Rows are points. The ring and each string are closed loops that go straight from each point to the next, and from the last back to the first. Before rounding, they use only three directions, however many columns there are. Count how often each string passes through the ring. Passing back the other way cancels.

Ring, 6 rows:
0:  0.46  0.82 -0.62 -0.05
1: -0.47  0.98 -0.55 -0.07
2: -0.89  0.55 -0.41  0.04
3: -0.47 -0.38  0.04  0.25
4:  0.18 -0.45  0.06  0.25
5:  0.79  0.12 -0.37  0.11
String:
0: -0.14 -0.05 -0.38  0.17
1: -0.11 -0.02  0.16  0.14
2: -0.01 -0.25  0.78  0.17
3:  0.14 -0.93  0.53  0.35
4:  0.07 -0.81 -0.51  0.37
5: -0.02 -0.23 -0.53  0.22
6: -0.04  0.08 -0.22  0.13
7: -0.02 -0.20  0.47  0.17
8: -0.17 -0.57  0.60  0.26
9: -0.37 -0.86 -0.04  0.37
10: -0.44 -0.74 -0.51  0.36
11: -0.24 -0.04 -0.29  0.17
12: -0.32 -0.09 -0.27  0.18
13: -0.53 -0.42 -0.48  0.28
14: -0.83 -0.64 -0.10  0.33
15: -0.82 -0.48  0.52  0.26
16: -0.41 -0.03  0.44  0.14
17: -0.19  0.12  0.08  0.11
Times through: 1
String (15 x 4):
0:  0.01  0.21  0.02  0.09
1:  0.23  0.00  0.44  0.12
2:  0.69 -0.59  0.44  0.25
3:  0.85 -0.53  0.23  0.24
4:  0.83 -0.16  0.30  0.15
5:  0.20  0.31  0.10  0.05
6:  0.26  0.05 -0.41  0.14
7:  0.56 -0.19 -0.62  0.20
8:  0.42 -0.22 -0.73  0.22
9:  0.29  0.02 -0.29  0.14
10:  0.39  0.08  0.19  0.10
11:  0.68 -0.37  0.46  0.20
12:  0.29 -0.09  0.32  0.14
13:  0.10  0.00  0.05  0.14
14:  0.01 -0.14 -0.54  0.20
Times through: 0

Ring, 10 rows:
0: -0.08  0.44 -0.15  0.03  0.37 -0.06
1: -0.22  0.43 -0.28 -0.11  0.07  0.22
2: -0.33  0.22 -0.49 -0.32 -0.42  0.49
3: -0.33  0.03 -0.54 -0.37 -0.63  0.55
4: -0.23 -0.24 -0.46 -0.29 -0.69  0.50
5: -0.07 -0.42 -0.29 -0.10 -0.51  0.28
6:  0.07 -0.43 -0.18  0.00 -0.24 -0.02
7:  0.14 -0.24 -0.17  0.00  0.08 -0.34
8:  0.14 -0.07 -0.17  0.00  0.23 -0.41
9:  0.04  0.29 -0.13  0.04  0.43 -0.30
String, 27 rows:
0: -0.09 -0.19 -0.43 -0.26 -0.39  0.08
1: -0.09 -0.51 -0.61 -0.45 -0.79  0.13
2: -0.01 -0.62 -0.25 -0.06 -0.59  0.26
3: -0.08 -0.67 -0.38 -0.20 -0.81  0.36
4: -0.18 -0.44 -0.65 -0.50 -0.89  0.29
5: -0.15 -0.15 -0.53 -0.36 -0.50  0.16
6: -0.11 -0.12 -0.24 -0.06 -0.27  0.27
7: -0.16 -0.10 -0.38 -0.20 -0.39  0.27
8: -0.24 -0.10 -0.61 -0.45 -0.63  0.30
9: -0.41 -0.09 -0.81 -0.66 -1.00  0.62
10: -0.47  0.01 -0.80 -0.64 -1.00  0.75
11: -0.39  0.05 -0.76 -0.61 -0.81  0.52
12: -0.21  0.03 -0.50 -0.33 -0.41  0.26
13: -0.13  0.06 -0.18  0.01 -0.09  0.27
14: -0.21  0.14 -0.11  0.09 -0.11  0.51
15: -0.15  0.09 -0.06  0.13 -0.03  0.39
16: -0.19  0.04 -0.29 -0.11 -0.27  0.35
17: -0.23  0.01 -0.25 -0.06 -0.34  0.51
18: -0.36 -0.11 -0.45 -0.26 -0.78  0.80
19: -0.39 -0.28 -0.68 -0.51 -1.09  0.78
20: -0.34 -0.39 -0.71 -0.55 -1.14  0.67
21: -0.21 -0.46 -0.39 -0.21 -0.83  0.61
22: -0.09 -0.41 -0.15  0.05 -0.46  0.44
23: -0.03 -0.20 -0.07  0.13 -0.12  0.23
24: -0.03 -0.18 -0.11  0.08 -0.12  0.17
25:  0.03 -0.28  0.04  0.24 -0.06  0.19
26: -0.02 -0.14 -0.13  0.06 -0.08  0.12
Times through: 0

Ring, 9 rows:
0:  0.76 -0.07  0.08  0.12 -0.18  0.34  0.16  0.30 -0.15
1:  0.69  0.33  0.11  0.22  0.21  0.30  0.10  0.05 -0.34
2:  0.28  0.57  0.08  0.18  0.56  0.16 -0.01 -0.12 -0.47
3: -0.32  0.54  0.20 -0.04  0.71 -0.01 -0.08 -0.20 -0.38
4: -0.60  0.35  0.36 -0.21  0.63 -0.06 -0.05 -0.17 -0.21
5: -0.68 -0.03  0.47 -0.38  0.30 -0.05  0.03  0.00  0.04
6: -0.36 -0.39  0.31 -0.37 -0.13  0.05  0.08  0.29  0.14
7:  0.12 -0.50  0.11 -0.22 -0.38  0.18  0.12  0.46  0.09
8:  0.59 -0.32  0.05 -0.01 -0.36  0.30  0.16  0.43 -0.04
String, 20 rows:
0: -0.76  0.65  0.63 -0.22  0.95 -0.10 -0.03 -0.44 -0.23
1: -0.66  0.70  0.37 -0.12  0.97 -0.10 -0.10 -0.38 -0.38
2: -0.60  0.68 -0.16 -0.02  0.93 -0.14 -0.26 -0.21 -0.61
3: -0.26  0.35 -0.14 -0.02  0.52 -0.02 -0.15  0.01 -0.44
4: -0.07  0.18  0.16 -0.07  0.30  0.09  0.01  0.04 -0.22
5: -0.25  0.39  0.52 -0.13  0.55  0.06  0.06 -0.20 -0.16
6: -0.50  0.53  0.84 -0.21  0.76  0.01  0.11 -0.41 -0.08
7: -1.00  0.56  0.63 -0.32  0.94 -0.17 -0.06 -0.41 -0.18
8: -1.04  0.30  0.32 -0.36  0.71 -0.20 -0.13 -0.18 -0.19
9: -0.95  0.23  0.93 -0.46  0.62 -0.10  0.10 -0.31  0.13
10: -0.60  0.14  1.01 -0.40  0.43  0.02  0.20 -0.24  0.20
11: -0.13  0.07  0.46 -0.18  0.22  0.11  0.11  0.01 -0.03
12: -0.38 -0.12 -0.01 -0.23  0.13 -0.01 -0.07  0.23 -0.14
13: -0.91 -0.30  0.15 -0.48  0.13 -0.14 -0.08  0.23  0.03
14: -0.92 -0.17  0.68 -0.53  0.24 -0.10  0.07  0.00  0.21
15: -0.90 -0.01  1.04 -0.55  0.38 -0.06  0.17 -0.20  0.30
16: -0.19  0.11  0.61 -0.21  0.28  0.10  0.14 -0.07  0.02
17: -0.10  0.06  0.17 -0.12  0.21  0.08  0.02  0.10 -0.16
18: -0.55  0.13 -0.04 -0.20  0.41 -0.08 -0.14  0.08 -0.28
19: -0.87  0.44  0.28 -0.26  0.79 -0.16 -0.13 -0.23 -0.28
Times through: 1
String (22 x 9):
0: -0.42  0.89 -0.03  0.08  1.07 -0.08 -0.22 -0.34 -0.66
1: -0.32  0.53 -0.28  0.04  0.71 -0.06 -0.23 -0.06 -0.60
2: -0.12  0.23  0.06 -0.05  0.37  0.06 -0.04  0.03 -0.30
3: -0.10  0.24  0.44 -0.11  0.37  0.10  0.08 -0.08 -0.12
4: -0.66  0.58  0.73 -0.23  0.86 -0.06  0.03 -0.42 -0.15
5: -0.86  0.46  0.53 -0.29  0.81 -0.13 -0.05 -0.31 -0.18
6: -0.57  0.33  0.95 -0.32  0.59  0.01  0.16 -0.33  0.08
7: -0.31  0.09  0.27 -0.19  0.30  0.03  0.01  0.03 -0.12
8: -0.52 -0.03 -0.09 -0.23  0.25 -0.07 -0.13  0.19 -0.22
9: -1.03 -0.11  0.20 -0.46  0.34 -0.18 -0.11  0.09 -0.04
10: -1.06 -0.05  0.78 -0.56  0.40 -0.13  0.06 -0.12  0.20
11: -0.61  0.09  1.02 -0.42  0.38  0.02  0.20 -0.22  0.23
12: -0.22  0.08  0.47 -0.21  0.25  0.08  0.10 -0.01 -0.02
13: -0.56 -0.01  0.04 -0.26  0.28 -0.06 -0.10  0.13 -0.17
14: -1.04  0.12  0.28 -0.41  0.55 -0.19 -0.12 -0.07 -0.12
15: -0.95  0.32  0.57 -0.37  0.71 -0.15 -0.04 -0.26 -0.08
16: -0.50  0.38  0.77 -0.25  0.61  0.01  0.10 -0.30 -0.03
17: -0.20  0.23  0.31 -0.12  0.39  0.06  0.02 -0.05 -0.18
18: -0.28  0.29 -0.02 -0.07  0.48  0.00 -0.11  0.01 -0.36
19: -0.49  0.62 -0.19  0.00  0.84 -0.10 -0.24 -0.15 -0.60
20: -0.50  0.90  0.07  0.04  1.10 -0.09 -0.20 -0.39 -0.62
21: -0.33  0.82  0.46  0.00  0.98  0.00 -0.03 -0.44 -0.41
Times through: 2
